Each wall is flat, endless, passes through zero and stands at right angles to its row. A trip goes straight from one point to another. List the walls that it crosses, first one first.
In the rows, zero is written as 128.

Walls:
(1): [114 122]
(2): [141 139]
(3): [ 84 115]
(4): [79 95]
(5): [123 147]
Trips:
[152 154] to [130 116] -> 5, 2, 4, 1, 3
[120 189] to [104 133] -> 3, 1, 4, 2

Walls:
(1): [125 181 119 175]
(2): [134 139 163 112]
(3): [138 162 142 134]
(4): [112 158 120 180]
(5): [ 77 144 154 164]
Trips:
[126 148 141 161] to [107 194 146 162] -> none
[117 110 163 101] to [ 95  86 124  75] -> 5
[161 155 151 122] to [135 128 170 133] -> 5, 1
[102 168 140  86] to [155 150  72 123] -> 5, 2, 4
[139 159 115 120] to [130 145 120 145] -> 2, 5

Walls:
(1): [ 98 131 112 145 142 103  79 149]
(2): [121 129 137 183 150  96 128 151]
(3): [168 113 118 113 126 167 122 121]
Trips:
[198 145 133 123  96 146 126 129] to [121 137 158 111  97  61 103 131] -> 3, 1, 2
[132 138 143 163 178 122 161 113] to [126  51 104 116 147 155 150 105] -> 3, 2
[140 171 159  78 143 144 131 159] to [122 104 126 135 140 149  68 123] -> 1
[159 150 102 127 177 190 111  92] to [ 63  79 104 132 171 134  99 140] -> 1, 2, 3
[135 137  79 122  79 102 124 129] to [119 135 144 113 122 126 104 100] -> none
[148 142 148 122 149 161 120 203] to [141 114 146 145 135 137  87 151] -> none
[155 103 111 124 133 155 154 120] to [116 164 133  96 135 115  85 137] -> 1, 3
[145 121 147 162 115 122 151 121] to [104 125 128 191 130 121 169 121] -> none

Walls:
(1): [146 155 117 150 108  82 119 144 127 140 156]
(2): [152 120 136 119  95 151 135 221  92  94 105]
(3): [157 122 124 146 187 138 127  78 142 112 131]
(4): [123 124 115 140 104 147 135 145 160  95 123]
(5): [ 86 161 105 101 121 125 152 156  91 105  79]
(6): [127 132 102 168 105 100 133 141 111 194 120]
(7): [127 143  97  91 138  92 131 149 183  84 113]
Trips:
[102 100 133 125 190 126 132 140  95 130 171] to [121 133 120  96 151 100 157 117 143 127 146] -> 7, 5, 1
[102 121 144 151 161 157 112 115 151 160  96] to [127 140 152 118 162 104 132 137 165 157 148] -> 7, 1
[132 135 163 129 140  95 134 121 132 158 117] to [135 129 109  76 163 162 162 126 105 185 129] -> 1, 5
[126 103  80 142 161 128 146 136 143 126  89] to [ 83 147 111 156 115 166 189 142 117 142  62] -> 2, 3, 7

Walls:
(1): [144 167 169 141 141 171 117 136 143 185 145 134 138 165]
(2): [124 131 147  76 143 155 126 109 125  99 146 144  94 109]
(3): [ 66 178 128 157 158 138 120  80  99 112  84 134  82 118]
(4): [ 66 137 123  79 191  75 157 105 119 147 157  87 119  92]
Trips:
[106 153 128  74 129 178  64 100  92 163 120 133 127  97] to [141 133 173 116 122 142  70 124 165 150 110 130 153 143] -> 4, 3, 2
[ 85 158 118 109 102 128 104 113 105 112 122 144 155 120] to [164 130 110 137 163 124 136 149  99 143 134 116 164 158] -> 2, 1, 3, 4
[101 132 142 137 107 137 104 136 128 106 121 139 149 131] to [125 108 174 148 145 162 160 126 115 183 148 158  90 160] -> 1, 2
[108 117 142 140 102 151 102 136 115 138 136 157 130 112] to [149 155 111 113  94 144 146 127 119 158  96 135  92 168] -> 2
[132  84  69 126 141  80 173 129 142 156 137 130 157  98] to [118 119 164 167 126 149 119 141 115 156 136 142 155 165] -> 1, 4

Walls:
(1): [140 162 116 128 106 125 116 121 102 170  82 100 128 156 128  68 137 170
 132 141]
(2): [170 108  58 145 118  83 120  90 130 101 143  88 153 167  82 135 144 121
 121 128]
(3): [137  93 120 107 121  85 128 111 125 163 149 118 136  97 198 131 118 127
 131 119]
(4): [112 158  92  95 125 140 158 150  93  97 172 114 146  92 142 138 100 102
 149 101]
(5): [107 104 132 135 119 146 124  98  96 100 109 124 132 164  90 110 134 118
 132  91]
(6): [131 179 105 147 104 115  99 101 121 114 165 155 124 108  87 121 117  62
 142  68]
Trips:
[135  65  95 134  98 116 135 119 134 185 108 112  83 126 174 108 177 110
 166 124] to [179 172 137 138 108 113 138 152  89 180 102  87 106 129  98 110 155  95
 144 108] -> 6, 5, 3
[115 136 176 131 101 120  89 120 167 128 133 108 144 142 125 137 135  79
 135 177] to [103 128  95 120 144 176 116 137 114 137 122 138  96 183 192 120 130 100
  99  90] -> 5, 3, 1, 4, 6
[ 98 154 132  80 144  88  64 111 101  54  97 119 134 107 122 112 148 101
 139  91] to [121 113  56 109 118 130 125 109 106 125 134  87 153 132 142 139 115  78
 142 142] -> 3
[133 125 109 110 127  82  94 199 125 110 135  90 115 120 169 154  91 152
 149 143] to [149 121 111 132 129 159 163 134 124 135 134 129 137  97 100 165 140 106
 182 122] -> 2, 6, 3
[138 119 122 153 143 122  81  84 201 142 115 115 165 129 132 129 140 177
 132 130] to [145 149 129 110 149 175 171 140 121 121 116 120 170 162 147 129 115 133
 127  77] -> 5, 3, 4, 2

Walls:
(1): [115 151  95 135 168 135 127 131 119  95 113 146 195 110 177 129 126  98
 126 116 117 140 141  46 183 101 145 158 109 139 125 101]
(2): [103 171 103 109  76 131  90 166 124 129 135 135 154 129 110  96  57 119
 137 124 125 136 128  98 133 178 161 140  79 146 145  88]
(3): [110 141 166 108 133 144 101 117 130 132 168 159 115  94 118 115  81 135
  74 143 137 156  91  90 139 134 120 112 180 139 111 143]
(4): [167 137 130 100 135 183 166 105 107 132 128 114  96 142 134 107 132 128
 113 133 126 125 150 166 101 114 103 173 100 194 126 111]
(5): [127 131 156 149 142 144  99 112 124 106 147 153  73 130 120 138 137 151
 108 174 134 117 185 194 114 121 141 171 162  98 113 122]
(6): [148 144 159  94 185 148 110 170 150 117 173 116 128 107 156 172 123 111
 159 139 160 160 146 167  87 119 134 109 117 142 113 139]
(7): [170 133 157 161 125 116 166  99 130  93 138  58 206 125 126 169 124 111
 103 145 174 108 111 171 144 158 119 160 129 145 119 148]
(8): [109 144 116 130  88 123 121 128 106 147 166 144  82 114 180 138 121 120
 111 167 127  79 153  97 144 170 151 103 158 152 145 118]
(9): [148 155  81 144 138 138 135 131 135 101 112  85 130 170 162 123 131 112
 106 119 102 121 106  98 127 151  91 141 129  73 141 119]
Trips:
[149 141 152 152  99 138 139 167 137  80 172  84 138 137 134 145 127  81
 100 168 146  73 116 108 148  75 150 141 127 120  64 128] to [138 114 175 121 198 130 124 123 139 109 160 138  88 122 127 118 152 207
 132  78 161 128 135 157 105 111 106 199  50 147 172 190] -> 4, 8, 3, 9, 1
[ 97 164 109 145 135 134 136 125 149 121 129 135 115 143 124 160 119 140
 106  99 152 138 105 125 105 127 108  81 144 140 180  91] to [114 109  88 118  71 113 152  99 110 128 143 115 129 109 145 160 116 142
 120 127 118 185 154 134 102 165 157  87 137 125 144 102] -> 6, 9, 3
[155 116 127 131 127 128 125 128 165 149 114 114 125 108 163 158 167 108
 130 147 176 108 138 112  87 120 166 119 106 116  82 183] to [175 160 159 182 116 110 167  84 144 126  92 126 147 140 104  76 109  84
  84 133  96 126  84 155  84 148 170  99 153 145  83 104] -> 8, 5, 4, 9, 6, 3
[145 126  71 142 159 114 152 139 143 119 142  96 179 110  68 119 116 171
 110 125 138  97 102 121 133 108 152 147 103  97 103  98] to [154 151 100 154 121 117 151 115 141 110 133 160 134 135 173 121 161 152
 172 115  90 128 143  77 161 163 129 111  85 117 141 120] -> 7, 8

Walls:
(1): [163 125 126 115 151  89 113 143 112 146 150 150  91 145 119 109 142 128
  79 128 110 125  99 113 116  93  90 116 105 129 107 114 103 111 114 134
  99 137 118 166  98  77 144 110 172 123 164 100]
(2): [137 135 133 129 119  82 119 132  82 162 154 129 114  95 104  75 130 180
 137 156 140 106 143 129 122 161 138 165 116 151 120 119 170 144  93 109
 194 105 134  78 114 136 138 137 108  99 112 161]
(3): [ 93 126 113 157  98 118  93 129  77 102 157 134 118 106 119 100 110 133
 106 135  92 132 204  95  99 110 176 134 143  87  85 142 106  89  90 125
  92 130 160 118 146 140 142 149 150 108  88 131]
(4): [138 105 148 118 117  83  84 138 199  75 121 130 161 156 100 150 136 127
 138 129 131 146  99 153 111 138 160 123 141 134 100  98 163  54  75  89
 132 124 128 144 142 133 114  87 120 108 130 144]
(5): [173 141 142 101 165 128 145 141  98 119 102  96 127  96 129 135 129 142
 128 146 111 105 152 151 131 129 116 107 111 182 143 122 109 169 122 103
  99 109 162 174 116  86 126  86  87 142  85 121]
(6): [147 102 153 135 148 155 143 120 123 127 103 164 180 149 128 142 157 137
 167 154 146 101 177 143  83 118 131 148 155 113 155 164  99 123 182 138
 125 148 143 155  64 154 163 143 155 103 151 132]
(7): [ 84 177 174  94 107 159 122 116  68 121 190  80 125 182  98 157  90 154
 122 185 114 142 116 118 122 148  74 123 107 153 144 154  93 172 133 140
 182  89 134  80 128 142 111 198 153 149 126  57]
(8): [134 126 154 158 135 120 173  96 137 128 152 122 114 143 117 101 157 112
 104 146 149 164 140 126 130 162 156 151  87 183  93 128 132 128 155 141
 116 118 163 136 137 203 108 141 111  99 165 101]
(9): [138 102  98 120 103 185 117 144 114 153 170  90 114 130 133  94 109 102
 117 108 139  89 105 160 117  94 103 131 168 108  77 121 135 137 116  82
 104  94 112  93 130 106  77 173 135  95 149 122]
(10): [ 83 110 155  92 111 103 111 115 147  81 170  96 128 144 159 121 179 153
  92  99 161 117 111 137 138  72 141 104 118 128 202 133  46 125 164 128
 170 135 120 144 183 143  89 169 107 135 134  96]
(11): [166 133 156 116 116 112 156 138  97 114 137  71 134 126 157  99 104 130
 140  93 129 134 119 165 112 127 125  99  95 136 115 139 133 138 140 138
 134 172 109 100  89 111 116 157 102 140 123  84]
Trips:
[137  86 130 140 131 122 157  87 132  97 156 134 135 123 157 111 115 105
 135 142 113 131 197 133 120  96 110 154  77 143 111 160 104 136 138 150
 119 100 172 122 124 116 141 123 135 138 140  99] to [119 131 118 129 159 134 135 141  72  92 162 182 134 108  53 131  74 187
 139 135 148 114 129 114 131 121 104 112 117 168 125 147 118 154 130  97
 109 129 159 104 155  74 173 116 130 170 160 124] -> 10, 2, 11, 8, 6
[ 97 134 133 166 122 114 154 119 116 125 130 134 167  67 121 147 121 136
 156  97 117 115  99 162 146 155 154 138  90 152 114  97  98 109 116 182
 126 125 150 134 131 144  87 131  91 154 108 145] to [106 141 102 204 138  61 120  88 154 152 166 106 152 117 157 107 123 134
 121 132 171 120 133  97  64  87 109 126 113 143 166 126 125 161 103 110
 109  94 165 141 171 138  85 112 107 157 128 117] -> 3, 11, 4
[143 162 151 129  86 130 115  64 139  93 141 177 110 128 151 149  74 113
 100 137 101 159 153 122 144 152 116 129 142 105 141  94  76 119 138 133
 103 121 110 145 161  91 110 103  89 157  75 120] to [118 134 173 144 129 140 124 133 146 127  84 134 117 136 145 121 128 168
 112 128 158 139  99 132  75 112 135 129 109 151 109 151 119 122 132  99
 141 110 152 166 163 139 151 136 127 167 147 134] -> 8, 1, 3, 6
